Each point is reached from the start by the listed moves, each made once or not at all, plus a little noise. Say if it took an odd or an even number of moves. Then give how often each move was made.

Moves:
(1): [88 -3  1  0 -8]
(2): [  4  86  14  -7 -18]
Start: [ -3 -36 -46   4 -23]
Points:
[ 86  49 -26  -4 -54] => even (1, 1)
[ -5 -42 -59  -3 -27] => even (0, 0)
[ 87 -43 -43   0 -22] => odd (1, 0)

Moves:
(1): [ 67   1  -5  18 -14   8   7  -7  -4]
(2): [ -1  68  -8 -10  -1   1   3 -14  -6]
(3): [  6   8  95  11   3   2 -10   4  -2]
(4): [-37   6 -18  82  -4  17  -1  -6  -5]
(5): [ 5  5  2  9 77 13 13  0  0]
(6): [ -3  -7  -7 -13  -5  78  -6  12 -11]
(7): [-13  -7  16  -3 -19   7  95 -16  -6]
(8): [ 9 17 -3 -1 -6 -8 12 88  6]
Start: [-20  -1   9  -1 -36   2  14  -5  12]
Points:
[ 66  94  79  10  20 101  32  84  -3] => even (1, 1, 1, 0, 1, 1, 0, 1)
[ 56  78 -10  -7 -69  79  38  77  -5] => even (1, 1, 0, 0, 0, 1, 0, 1)
[ 21  86  52  88 -66  98  24  75 -11] => even (1, 1, 1, 1, 0, 1, 0, 1)
[-18  15  -4 -15 -46  73  12  97   4] => even (0, 0, 0, 0, 0, 1, 0, 1)
[ 45  -3  -3   3 -52  86   6   0   1] => even (1, 0, 0, 0, 0, 1, 0, 0)
[ 12   8  76 106  10 118  22  -4 -14] => odd (1, 0, 1, 1, 1, 1, 0, 0)

Moves:
(1): [ 80  16   6   8 -12  13 -11  16  -2   2  -6   3   2 -14  13   2]
(2): [ -8  71   4  -4  16 -14  -7  -9  -8  17   1   8  -7 -15  -5 -12]
(3): [ 1 -2 81 -3 -9  6  7 -2  6  7  5 -3  0  0  3  4]
(4): [ -8   0   6  84   3   5   9  -8 -15  -4   6  -4  -6   0 -14   1]
(5): [  5 -11   5   0  53   5  -5  -6   3  -8   5   1   6  -9   0  -8]
(6): [ -5   8  -5  -7  -3  53   1 -12   5   2   7  -3  -7  -1  -4   6]
(7): [ 3  1 -5 -9  8 -3 69  7  6 17  2 -3 -2 -3  6  2]
(8): [-8  7  1  4 10  5 -2 67 -5  2  8 -4 -6  5  1  1]
(9): [ -6   5  -2   8   1  -4  -5   8  59   5 -13   0   8  10  -4   3]
(10): [ -1 -13  -3   7   5  -1 -22  -5  -7  75  -4  -8   4  -5   1  17]
(11): [  5   5  -7   3  -5 -12   0  -5   9   0  67   1   7  -3   1   6]
(12): [ 3 -6  0  8 -2  6  4  3 -5 11  6 79 13 14 14 11]
(13): [  1  16   6  -1  -4  15   6   9 -17   2  -8 -24  93  10   2  -4]
(14): [  7  13   3   1   8   1   1  -7   3   4  -3 -10 -15  68  18  -6]
Start: [-14 -15   9   8 -23  -7   5 -13  17 -32 -25   4  22 -10 -36  11]
Points:
[-27  48  18  96  -5  -9  12 -28  -9  -7 -11  89  24 -10 -40  10] => odd (0, 1, 0, 1, 0, 0, 0, 0, 0, 0, 0, 1, 0, 0)
[ 74 -17 106 111  23  29 -12 -22   1  57 -16  63  25  44   2  32] => odd (1, 0, 1, 1, 1, 0, 0, 0, 0, 1, 0, 1, 0, 1)
[-21  77  91  10 -23 -16   2 -11  68  -1  27 -13 121  -9 -40   8] => odd (0, 1, 1, 0, 0, 0, 0, 0, 1, 0, 1, 0, 1, 0)

Moves:
(1): [36 -3 -1  5 -1 -3  1  6  7  2  1  7  2 -1 -7 -2 -2  0 -9  0 -7  0 -4  0]
(2): [ -2  51   4   9   4  -5   0  -2   3  -1  -2   6   4   6   2  -5  -8   9
  -5 -10 -12   4   1   7]
(3): [ 2 -5 50 -3 -1 -6  4  3 -8  3 -1 -4  7  3 -4  2 -2 -3  1  7  4 -5  5 -7]
(4): [-14  -5   7  57  -2   0   2   0  -7   6   7  -1  -6  -4   6   9   1   2
  -6   2   6   2  -4   1]
(5): [ 0  1 -2  5 35 -2  0  0 -2  3  1  5  5 -5  7 -8  0  2  3  6  0 -5  6 -2]
(6): [  7   7   7   9   3  48   0   3  13  -1   1   9  -6   7   2  -7  -4  -3
  -3   7  12   1 -14   8]
(7): [-2  1  1 -4 -3  2 34 -2  0 -1  2  4  1  1  2  0  4 -4  1  7 -1  1  1  1]
(8): [-3  1 -1 -5 -7  0  1 43 -3  6  4 -1 -1 -3  3 -2 -3  3 -9  1  0 -6  4  8]
(9): [-11 -12  10   3  -2  -9  -1   5  53   2   0  -5   3   1   6  -2   0  -9
   4   3  -7  -3   9  -1]
(10): [-3 -1  1 -4 -3 -1 -2 -6 -3 33 -2 -1 -1 -2  0  3  2  0 -6  1 -2 -3  2 -5]
(11): [ 2  1  2 -3 -2 -3  1 -2  3  2 29  1  1  0 -7 -7 -5 -1  2  9  1 -3 -2  4]
(12): [-9 -2 -1 -3  0 -2  0  2  1  0  1 46 -3 -3 -4  1 -6 -4 -5 -4  5  8  2 -4]
(13): [ 0 -3 -2  2 -6  5  2  3  0 -2  2  4 38  3  3  5 -1  5  0  6  1 -2 -3 -1]
(14): [ 5 -1 -6 -3  1 -7 -6  3  2  4 -2  5  2 37  5  5  7 -1 -8  5  2 -2  1  3]
(15): [  6  -6   5  -2  -5  -2  -6  -1   1   2   5   0  -3  -1  36   0   0 -12
  -5  -3   0   2   7   6]
(16): [ 2  4  1 -7  7  0 -3  1  7 -6  9 -1 -1 -3 -1 44 -8 -2  2  1 -4  1  0  0]
(17): [  2   4   3   2   3   4 -12   1   3  -1   5   9   2  -6  -1   0  34   0
  -4  -8  -8   3   5   2]
(18): [ 2 -6  5 -6 -2  4  2 -3 -1  0  1  3 -5  3  4  2 -2 30  6 -4 -2 -1  3 -4]
(19): [ 5  6 -3  3  0 -2 -2  5 -1  9 -3  3  0  4  0  4  2 -4 36 -3 -2  4  2 -3]
(20): [ 0  5  0 -3 -2  0 -6  2  2 -3 -3  5 -1 -6  4 -4  4  9  2 32 -5  6 -2  1]
(21): [ 9  6 -7 -3  0 -8  2 -1  4  1  4 -7  1 -4 -1  1  3  2 -4  4 38  2  7 -9]
(22): [  0  -5  -2  -5   6   6  -1   4   1   7   0 -10   6   5  -4  -1  -5   3
   0  -5  -1  36   5   2]
(23): [  2   0  -2   0  -9   8  -1 -10  -9   0   3  -1   0  -2 -10   4  -4  -5
  -4   7  -3  -3  50   8]
(24): [ 2 -5  5  0  3 -4 -2 -3  3  0 -4 -1  1 -7 -3  1  1  5  2  0  7 -1  2 34]
Start: [ -7 -20   7  -8  12  24 -15 -21 -14   7 -18   6 -10   4  15  -1  -8 -14
   1 -14  16  -8  37 -16]
Points:
[ 16 -34  74  49  21  49 -22  28  43  59  29  70  30 -25   8  -8   8 -11
 -32  56  58 -21  99  22] => even (1, 0, 1, 1, 1, 1, 0, 1, 1, 1, 1, 1, 1, 0, 0, 0, 1, 0, 0, 1, 1, 0, 1, 1)
[-24  10  26 -31  22   7  -1 -17  52  43 -19  58  -5  35  27  41 -20  22
  -1  14  -2  34  58  17] => odd (0, 1, 0, 0, 0, 0, 1, 0, 1, 1, 0, 1, 0, 1, 0, 1, 0, 1, 0, 1, 0, 1, 0, 1)
[ 56  46  65  -4  10  60 -12 -10   7  12  -1  48  -5  42  43  38  13 -28
   5  27 -10   5  88  12] => even (1, 1, 1, 0, 0, 1, 1, 0, 0, 0, 0, 0, 0, 1, 1, 1, 1, 0, 1, 1, 0, 0, 1, 0)
[  5  -2  -6 -21  35  25 -32  16 -21  65  18   8   0 -12   7 -10  18  -3
  18  29  36  25 113  -6] => even (0, 0, 0, 0, 1, 0, 0, 1, 0, 1, 1, 0, 0, 0, 0, 0, 1, 0, 1, 1, 1, 1, 1, 0)
[ 25  18  59 -13  44  10  13 -12  49  17  34  58  56  -2  -6  30  -7 -19
 -17  10  23  26 121 -16] => even (1, 1, 1, 0, 1, 0, 1, 0, 1, 0, 1, 1, 1, 0, 0, 1, 1, 0, 0, 0, 1, 1, 1, 0)
[ 29 -31  14 -29 -10  30 -25 -27  -7  38  28  70  15  -7  34  44 -34   3
 -16  30   2  -5  89 -14] => even (1, 0, 0, 0, 0, 0, 0, 0, 0, 1, 1, 1, 1, 0, 1, 1, 0, 1, 0, 1, 0, 0, 1, 0)
[  7  10  37  56   5  10   1 -10  46  23  -3  79 -17   2  58   5  15  -6
  14 -34 -13  12  57 -10] => even (1, 1, 0, 1, 0, 0, 1, 0, 1, 0, 0, 1, 0, 0, 1, 0, 1, 1, 1, 0, 0, 0, 0, 0)
[  3  34  76  56  42  46  11 -19  -8  56 -15  26 -11  -5  69  -5  -5 -10
  17  38  61   2  47  19] => even (0, 1, 1, 1, 1, 1, 1, 0, 0, 1, 0, 0, 0, 0, 1, 0, 0, 0, 1, 1, 1, 0, 0, 1)
[-14  31  16  46  40  14 -21  11 -16  54  -4  22 -15 -12  37  -1  17  32
 -22 -23  37 -13  56 -17] => even (0, 1, 0, 1, 1, 0, 0, 1, 0, 1, 0, 0, 0, 0, 0, 0, 1, 1, 0, 0, 1, 0, 0, 0)
[ 35   6  71   2  32  53 -28  36  52  27 -12  27  45  41  56 -17 -26  -8
 -28  42   6  13 102  51] => even (1, 1, 1, 0, 1, 1, 0, 1, 1, 0, 0, 0, 1, 1, 1, 0, 0, 0, 0, 1, 0, 1, 1, 1)

Moves:
(1): [ 40  27  -4 -15  29  -1  13   1  -1 -17  -1  -2  -6  -5  -4  -1  11 -10
   6 -20  -5   5  -4   0  -5]
(2): [-12  37  -4 -22 -18  15   6  -2  -4   0   1   4   2  10  -9  21 -13  11
 -11  -1  16   3  -6   8  12]
(3): [-10 -16  49 -14  10  37 -15   1  11  21  -6 -12   4  -1 -18   4  11  -9
 -10 -15  -5  26   8  -9 -17]
(4): [ 16   8  15  23  26  -4  24   9 -28   9  -3  13  -9  23 -20   4 -15  -4
   9  20   9   9  -7 -11  28]
(5): [-11  -2  -2  -1  20  -4  -5 -11   1   4  29  -9   5  -4  18   6  11  -6
  -2  -5   3  -6  -6   2  20]
(6): [  5  -4  -6   9   5  28   5   9   0  -3  -7 -10 -21  -7  -8  17  13 -28
  18 -12  -9 -18  -5  19  -2]
(7): [ -6 -13  10 -13  -1 -25  55  26  19  -4  18  11   3  -1  16  -2   2 -25
  -5  11  21 -14  -1  -3  14]
(8): [  7   0 -14  -7   3  -4 -14  18  -2  -5  -3  -2 -11  -1  10  24   5  20
   1  -2   1  -8   4 -14  12]
(9): [ -8  13  17  24  19  -8   2   5  28  12 -24  29   9 -20  -7 -16 -28  -8
  -6   6   7  -1   3   3  12]
(10): [ -2  10  -2  -3   0  -1  10  -5  13  18   7  16 -11  -7 -10  10   4   2
   1  -2 -20   6 -14  -4  -9]
(11): [ -1   0  -3  -7   0  20 -14  15  -7  10  17   0  15 -14  -4   3  -5   7
  -3   4  -3  -7   8 -11  -1]
(12): [-11 -10  -9   1  -1   0   1  16  -1 -42   8  50  -9 -25  19  -5   1 -17
  -3 -23  14  27  -7  -9   4]
(13): [  6  -7  -2   3 -14  15   3  16 -10  -9 -17 -16  49  -4   2  16  21  23
 -13  -1  17  17  -8  15  -2]
(14): [-11   4  -1   0 -18   7  -6  10   5 -32  19  -8  12  14  19  -6  13  20
  29   8 -10  -6   5   5   9]
(15): [  7   8  11   6 -18   7   8  -3  -1   3  -1   1  -3  -6  20  -7   8  -1
  -8  -5 -12   6   4  -4   4]
(16): [ 22  -7  -2   5 -19 -14  -6 -10  15   0  24  -2   0   2   3  29  -6  -9
   3  -2  -5  11 -14   4   9]
(17): [  9  11  -6  20   7 -24   3  -4  -6  -8  -2  -7 -26 -14 -33  18  34  -8
 -11   1   6 -10  21   4   4]
(18): [  1  -3 -11   6  -3  29   5 -22  20  -4  -9   1 -17  13  -7 -17  -5  28
  -4  -6   7  -3   4   0 -13]
(19): [-12 -11   5  12   1  -4   1  15  -8 -18   7  -5  -4 -25  14  11 -13  22
  11 -11   9  -3   9  10 -15]
(20): [-11 -12  10  -8 -10   7   1 -21   1   0  -7  10  11  -8   9  13   3   9
   3   5  13  -2  16  -6 -13]
(21): [  2  21 -15   2   2   4   4   2   0  14   1   5  -3   5   8  -3  14  -7
   6  -3  25   8   1  -2 -16]
(22): [ -1  -5 -12 -21   4  12  -4  -3   9  -3   4  -1 -21 -25   4   9   8  -2
  -7  25  -6  39   2   8  -9]
(23): [ 14   1 -11  -1   5   1  -5   8  -3   5  -1  12   1   7   8   2  -1   2
  -6 -11 -11  13  13  18  -7]
(24): [ 14  -1  10   5   2 -10 -12   8   2 -16   3  11  -7   0   9  -8   0   7
 -13  17   0 -11 -20  27  -1]
Start: [ 25   8   1  -8  36 -51  -2  -4 -30  -6   1  16  40  -4 -20  -7  -7 -16
 -10  -7  24  17  12  23  13]
Points:
[ 20  72  27  14  25 -90  68  27  13   3   5 103  12 -58   6  29   4 -13
 -49  -1  80  11  39  74  -3] => odd (0, 1, 0, 0, 0, 0, 1, 0, 1, 1, 0, 0, 0, 0, 1, 0, 1, 0, 1, 1, 1, 0, 1, 1)
[  3   9  52 -12  30   5  62 -17  66   6   9  52 -34 -86 -66  91   2 -34
 -30  -6  56  48  34  56 -16] => even (0, 1, 1, 0, 0, 1, 1, 0, 1, 1, 0, 0, 0, 0, 0, 1, 1, 1, 1, 1, 0, 1, 0, 0)
[ 63  78  -9  42 109 -49  54 -18  -5 -23  -4 121 -32 -50 -15  20  35 -15
 -19 -37  71  48  30 -20  41] => even (1, 0, 0, 1, 1, 0, 0, 1, 1, 1, 0, 1, 0, 0, 1, 0, 1, 1, 0, 1, 1, 0, 0, 0)
[ 66  26   3  23  55 -72  43  44  39 -29  54  77 -25 -31 -42  42   1  12
 -15  74  28  25   5  31  67] => even (0, 0, 0, 1, 0, 0, 1, 1, 1, 1, 1, 0, 0, 1, 0, 1, 1, 1, 0, 0, 0, 1, 0, 1)

Moves:
(1): [ 19  -8   9   3  10  -1 -15 -13   8  -5   0   9   6   9 -14   2  -2  30
  -5  13   2  -2   4 -30]
(2): [  9  10 -26  20   5   3  -5 -10   3 -10  -2   3  -9 -22   3   7  -5  18
  -4  -5  -9   6  24   8]
(3): [ -4  -5  -5   5 -12   7   0  13   8   7 -15  -8   5 -11 -13  21  10 -11
 -15  10  -9  -9  -9  -1]
(4): [ 13  23  22  14  -7  -6  12  24  23  11  20 -18  -3  -4   3  20   0   0
   1   3  -8   8   0   2]
(5): [-11  11 -19  17   6   0   2 -11  -6  -4   1   7   2  14  -6   0  -3  -1
  -2 -10  12   4  17  13]
(6): [-13   6   1  13  -8 -10  -2   4   4   5  -7  -2   0  -3 -10   1 -14   4
  10  -3 -15  -3   2  13]
(7): [ -1 -15  -4  11   3  -8  -2  -6  10  -5   0  -9  14 -10   8   5  -3   4
  -6  -6  -7   1  -9   9]
(8): [ 16  -9 -24   0  -8   7   0  -4 -10   6   5   5 -12  13 -21   0  -9  -3
  -6  -9   2  -7   4 -12]
(9): [-10  -2 -10   2   4  -6  15  -6 -12   5   2   1  -8  16   2 -12  -5   0
   1  -5  13   3   9 -14]
(10): [-23  11   8   5  -3 -20   2   7  17   4  -9 -29  15   3  10  15  -8 -29
  19   3 -12 -12   9   9]
(11): [ -4  -2   9   1   0  -4   0  -4 -13  17  -1  -1  -1   6   0  -6  -6   4
  13   0   1  -3  -1   5]
(12): [  2  -5   7  -7  -7  10  23  -3  -3   8   3   3   4   2   4  17 -10 -14
 -14   9  -9   0 -10  -6]
(13): [  2  10   8 -17  14  14   3  14  13  12   5 -19 -27  -5  -8 -13 -17   8
  -6  -9   8  -1 -14  -4]
(14): [  8 -11  -1   0  -1   8 -27   5   2  15   8  -4   3  -3  10   8   0  13
   7   8  -7  25   8 -20]
(15): [ -6 -13  18 -27  33  -2  14  20  -8  41  21  -3 -14   8   3  -1  -4 -10
 -12 -17   3  12  -6  17]
(16): [  8 -20  -3   7   5  24 -20  10  -8   0  -6   5   4   9   2 -16   5  -5
  -1  13   7 -10   5 -11]
(17): [ -1  -3 -17  14   9   8 -11  -5  -8 -10 -15   7  -9   5  15  -8  11 -11
  -4 -20   2   5   0  20]
(18): [ -4 -13  -5 -18   7  -5   8  -9   5  -7   7 -21  -3   4   2  -9  -3  18
   3  11  -8   4 -10   4]
(19): [ 11  31 -20  11   0  -4   2  17  -3  13  -2  10  13  -1   5   8 -23  -7
  -7  -4   6  15  21  16]
(20): [-15  18  -8   2   2 -14   7  11  -6  -2  -1  11 -13   7 -17  -7 -25 -24
 -21  17  22 -18  -6  13]
(21): [-10  12   4  12  -7  -4   9   1   0  17  11 -12  10   0  -3   1   0  -7
  -6  -5 -20  -9   6  -1]
(22): [ -3  -6   4   7  11 -10  -1 -11 -13   1  -7  -1   6   2 -11 -19  11 -28
  12   5   9  12  -8 -19]
(23): [-13   4 -18  13 -13 -14 -13  -6 -10 -14 -13 -34   3   8   1 -21  -2 -18
 -11  13  19  13  37  -4]
(24): [ -8  10   7   8 -12   1   2   0  11  19  -6   6   7  -2   9   0   0  -8
   5  -3  -4  -2  14   6]
Start: [  2   1  25  -8  20  -6  10   5  -1   4  -2  15  19   8   3 -22  -1 -30
 -19  -9   3   1  -3   1]
Points:
[  4  66  48  33  14  -4  28  30  37  72  28 -26  -4 -19   8 -12 -28 -17
 -15 -29 -30   2  25  14] => even (0, 1, 0, 1, 0, 0, 0, 0, 0, 0, 1, 0, 1, 0, 0, 0, 0, 0, 0, 0, 1, 0, 0, 1)
[-47  19 -34  21   7  10  38  16  -2  78  -1 -10 -20  42 -35 -23 -63 -67
 -68 -20  -9  -7   6  13] => odd (0, 0, 1, 0, 1, 1, 0, 1, 1, 0, 0, 1, 1, 1, 0, 0, 1, 1, 0, 1, 1, 0, 0, 1)
[-16  28  -3  77  36 -18 -10  15 -29  39   7  16   0  31 -22 -43 -42 -51
  -3  12  27  24  48  -8] => even (0, 1, 0, 1, 1, 1, 0, 0, 1, 0, 1, 0, 0, 1, 0, 1, 0, 0, 0, 1, 0, 1, 0, 0)
[-51  10 -40  77  20   5 -23  -1  11  30 -41 -48  19  20  44 -39 -54 -68
 -24 -28   0  31  88  20] => odd (0, 1, 0, 0, 1, 1, 1, 0, 1, 1, 0, 1, 1, 1, 0, 1, 1, 0, 0, 0, 0, 0, 1, 1)
[-11 -42  15   9  49 -18  24   7 -30  83 -23 -26  54  51  -1 -53 -36 -76
 -56  29  24  33  36 -31] => odd (1, 0, 1, 0, 0, 0, 1, 0, 1, 0, 1, 1, 0, 0, 1, 1, 0, 1, 1, 0, 0, 1, 1, 1)
[-28   0   2  19  35  20   4  64 -38 121 -16 -41   0  41  11 -41 -56 -84
 -63 -19   2  40  44  11] => odd (0, 0, 1, 0, 0, 1, 0, 0, 1, 0, 1, 1, 1, 1, 1, 1, 1, 0, 1, 0, 1, 0, 1, 0)
[ -8   8 -48  68  65  -4 -19   6 -45  72 -14  30  20  56  28 -46 -74 -61
 -79  -8  52  50 103  24] => odd (1, 1, 0, 0, 1, 0, 1, 0, 1, 0, 1, 1, 0, 1, 1, 1, 1, 0, 1, 1, 0, 0, 1, 1)
[ -64    1   -6   30   20  -63   20  -15  -11   -5  -57  -49   25   50
  -29  -43  -37 -113  -42   43   14   -8   11  -14] => odd (1, 0, 1, 0, 0, 1, 0, 0, 1, 1, 0, 1, 0, 0, 0, 0, 1, 1, 0, 1, 0, 1, 1, 0)
